Rows are points. Examples show where two turns around zero, p and q, send a point. Where does a point land after both, in the order given? Backwards means that the second turn is done in reverse. Each puzzle has new turns, and all numbers are rounded.

Turn p:
[ 24 -12] => [ 23 -14]
[-27 -25] => [-29 -23]
[ 2 37] => [ 5 37]
Turn q:
[18 41] => [-5 45]
[-34   0] => [-30 -17]
[ -5 -22] => [  6 -22]
[ 22 -19] => [29 -6]
Where do these land?
q, then p: [-23   8] => [-24  -2]
p, then q backwards: [ -8 -45] => [-32 -33]
p, then q: [-3 18] => [-10  15]
q, then p: [34 20] => [22 33]

Turn p:
[ 28 -10  14] => [29 -6 14]
[  1  31 -21] => [-10  36  -7]
[ -5 -25  35] => [  3 -38  21]
[  4  15 -51] => [  0  36 -39]
[-27 -10  23] => [-22 -27  11]
Turn q:
[-24 -21   7] => [-27 -17   5]
[ 24   6 -12] => [26  2 -8]
[ 13 -21 -26] => [ 15 -26 -20]
[31  2 37] => [24  5 42]
[-44  34  -6] => [-38  36 -19]
Where do these land?
p, then q: [-14  -1   3] => [-13  -5  -2]
p, then q: [ 37 -39 -39] => [ 57 -16 -31]
p, then q: [ 5 27 30] => [-12  18  34]
q, then p: [-13  12 -17] => [-10  15 -16]
q, then p: [-21  34  24] => [-35  20  24]
p, then q backwards: [  6 -33  -2] => [ 17 -20 -20]

Turn p:
[-7 23  6  1] => [ 0 23  9 -2]
[-24  -5   6   6] => [-25   4   3   5]
[ -3 -42  -8 -43] => [-14 -42 -15 -39]
[ 4 13 56 29] => [-1  7 57 29]
[  7  -7 -29 -26] => [  9  -9 -29 -25]
[ 24  18 -31  32] => [ 32  16 -26  31]
Turn q:
[-15 -26 -26  37] => [-12  -7 -38  37]
[  3  52 -14  -8] => [ -1  51   9 -18]
[  8 -29  19  21] => [ 14 -29   2  26]
[ 18 -13 -14 -35] => [ 11 -13 -15 -37]
[-14  15  35 -15] => [-12  -3  41  -8]
Where do these land?
q, then p: [ -6  -5   8 -44] => [-17 -18   8 -37]
p, then q: [  8 -27 -19  55] => [  5   4 -36  53]
p, then q: [ 17  37 -26 -32] => [ 25  24  -2 -46]
q, then p: [ 19 -17  24  -6] => [  9 -32  12   3]
q, then p backwards: [-16   3   8 -14] => [-14  -6  14 -10]
q, then p: [-22   9   6  41] => [-12  23   5  40]

Turn p:
[-12 -33 -22   2 -14 -27] => [  2 -45 -16   4 -11 -15]
[-46  13 -25  30 -13  -8] => [-56 -20   0  16 -11 -10]
[ 53 -12 -17 -16  52 -25] => [ 44  17 -55 -11  33 -19]
[-36 -11   2 -15  23   6] => [-17 -16  14 -29  23 -10]
[ 28  14  10 -21  -8  36] => [ 19  30   6 -15  -8  36]
[  7  19   1  42 -17   1] => [-16  13   0  44 -10   8]
[ -6  14  12 -32  18 -13] => [  6  17   6 -31   2 -25]
[ 13  -5  39  10 -41  30] => [ 20   5  43  22 -19  35]
Turn q:
[ 30  38   7  -8 -27  23] => [ 11  39  15  -4 -22  37]
[-12  26 -23 -30 -37  35] => [-22  14 -14 -12 -52  33]
[  2 -29  -4 -11  35   6] => [ 16 -24 -24 -19  19  -9]
[ 23  22  -1   5 -44  -8] => [  8  29  29  15 -32   5]
[-29  -6 -21  11  35  -4] => [-18 -15 -36  12  22 -14]
[ 17  -8 -10 -16  43 -34] => [ 19  12 -22 -17  26 -42]
[-50 -24  42  11   5 -10] => [-40 -42  27  -5  31  -7]
[-16 -17  17  36  25  -9] => [ -4 -24   5  22  41  -7]
[ 34  -2  -7   2 -36   1] => [ 28  11  20   9 -33   4]
Where do these land?
p, then q: [ 15   4 -21   5  16 -14] => [  2   9 -24  15  -8 -15]
q, then p: [  2 -19 -13 -17 -23 -32] => [ 18 -11   6  10 -32 -28]
p, then q: [  9  14  29 -64  91 -12] => [  7  75 -32 -65  30 -42]
q, then p: [-15  12  25  26   2  -1] => [-13   4  20   6  32  -3]
p, then q: [ -8  27 -13  14 -20  10] => [-30  -6   5  16 -12  17]
q, then p: [-19 -45 -15  18 -21  18] => [ 18 -50   4  23   1  18]
p, then q backwards: [ 23   9  18  18 -13  18] => [ 19  22   1  24 -14  11]
p, then q backwards: [ -6  -3 -10   0 -32  13] => [-10  -4  -3  -2 -26  23]

Turn p:
[ 27 -16  15   2  -3 -24 -34  26  46] => [ 48  -9  34   9 -26  11 -34  -5  11]
[  7 -40 -30  19  -8 -35  -1  26  31] => [ 25 -53  -6  -1 -19  24 -32 -20   1]
[ 14  34 -24  33  18 -42 -63  16  22] => [ 44 -24   8  75  -7  14 -14  31  13]
[ -9 -14  -8   6 -26 -46  10  32   7] => [ -1 -36 -12  -4 -46  14 -15  -1  17]
[ 26  23 -12  -4   3  13   8 -30 -22] => [ 11  12 -20  -3  21 -24  26  18 -17]
[-35 -13   7 -29  11  24  30 -36 -22] => [-43  26 -20 -22  28 -21  10 -30   6]
[-25 -24  -2  10 -22  37   6  12 -52] => [-54   5  -4  -7 -11  12  15 -13 -48]
[ -9  -1  -6 -21  13  22  29  -7  24] => [ -6   9  -5 -32  33   4 -14  -2  15]
[ 24  68  22  24  27  20 -25  14 -13] => [ 8 17 41 33 17 -5 32 63 -2]
[ -2  22   6 -35  -5  27  -2 -12 -27] => [-21  42 -11  -6   6 -22   3  18 -13]
[-19 -20   6   2 -31   0  22 -30  23] => [  6  12 -23 -26  -5  23  11 -37  16]
[ -1 -19  28  -8  24   5  19 -11 -17] => [-18   0  19 -16  10 -30  13 -22   4]
Turn q:
[ 70  27 -30   1   5  12   1  11 -14] => [ 47  36 -16   2 -42  -3   5   0 -38]
[ -8  -7 -17 -11   1 -15 -18  18  70] => [ 25 -36 -30 -17  23  13 -32  38  11]
[-18  14  36 -16  19 -23  -6 -16   8] => [ -7   2  16 -22  40 -24 -15 -12   5]
[ -6 -10  62 -17  -2  21  24  -1 -17] => [-29  24  41 -38   3   0  22  -4  22]
[-24  12 -34 -15 -21  14   1 -16 -13] => [-35 -14 -26   7 -16   7  -7 -15 -21]
[-10   4 -21  -5   4  -6 -29  22  -8] => [  7 -14   7  18   3  19 -24  -1 -22]
[ -7 -28  18 -35  -4 -26  -9 -27 -12] => [-10 -32  28 -20  -7 -29 -12 -23  13]
[ 58   9  10  13  11  44 -13 -13  -3] => [ 42  44 -11 -17 -25  18  16 -28   8]
[-28 -17 -30  13  13  18  28   0 -14] => [-21 -22 -10  21   2  15  42   0 -12]
[-26  -1  48  83 -33 -21  25   5 -13] => [-34  43  18  59  22 -17  15  26  61]
[  1  -2 -43 -12   6 -16  -3  17  15] => [ 16 -31 -17   8  -4   2  -9  20 -27]
Where do these land?
q, then p: [-21   6 -21  -2 -18  21  29 -10  22] => [-29 -15 -28  -6  11  21 -26   1  -4]
q, then p: [  5  27 -10  18   1 -41  24 -28  -3] => [  6 -45 -21  28 -13  -9  10   8  24]
q, then p: [  2 -70  13   8 -16 -32 -28 -21  -3] => [ 52  -1  24 -15 -18  21  -6 -55  16]
q, then p: [  4 -28  -4 -11  -3  14 -24  57 -16] => [ -8  30  44 -20 -15  13  12  -3 -37]
q, then p: [ 10  11  -2  20 -22  24   4  15   0] => [-4 10 -5 -2  4 30  5 29 -7]
q, then p: [-13  18   6   3  -7  19  -7  88  11] => [-39  21  58   4   4  18  -7  43 -36]
p, then q: [  9  18 -24   5  15 -21  36 -24  -3] => [ 24 -39  -7  -2   0  -8  22  25 -15]
q, then p: [ 10 -42 -26 -12 -18  28 -31 -21  -7] => [ 25  25 -24 -23  -2  23   1 -39 -29]
p, then q: [ -1  27  20   5  70  -1 -51 -14  14] => [ 45  40   9  20  59 -14  10  11  32]
p, then q: [ 12 -22  38 -16  -1  14  31 -26   3] => [-12  -4  -3 -41   6 -44  -8  -8 -15]
p, then q: [  8  37 -23 -19 -22  -7  -3  17  11] => [ 15   4  -3  10 -16  33 -22  26 -21]
q, then p: [-25  20  34   1  21 -18  21 -32 -29] => [-17  -7  -6  17  12 -26  21 -12  57]
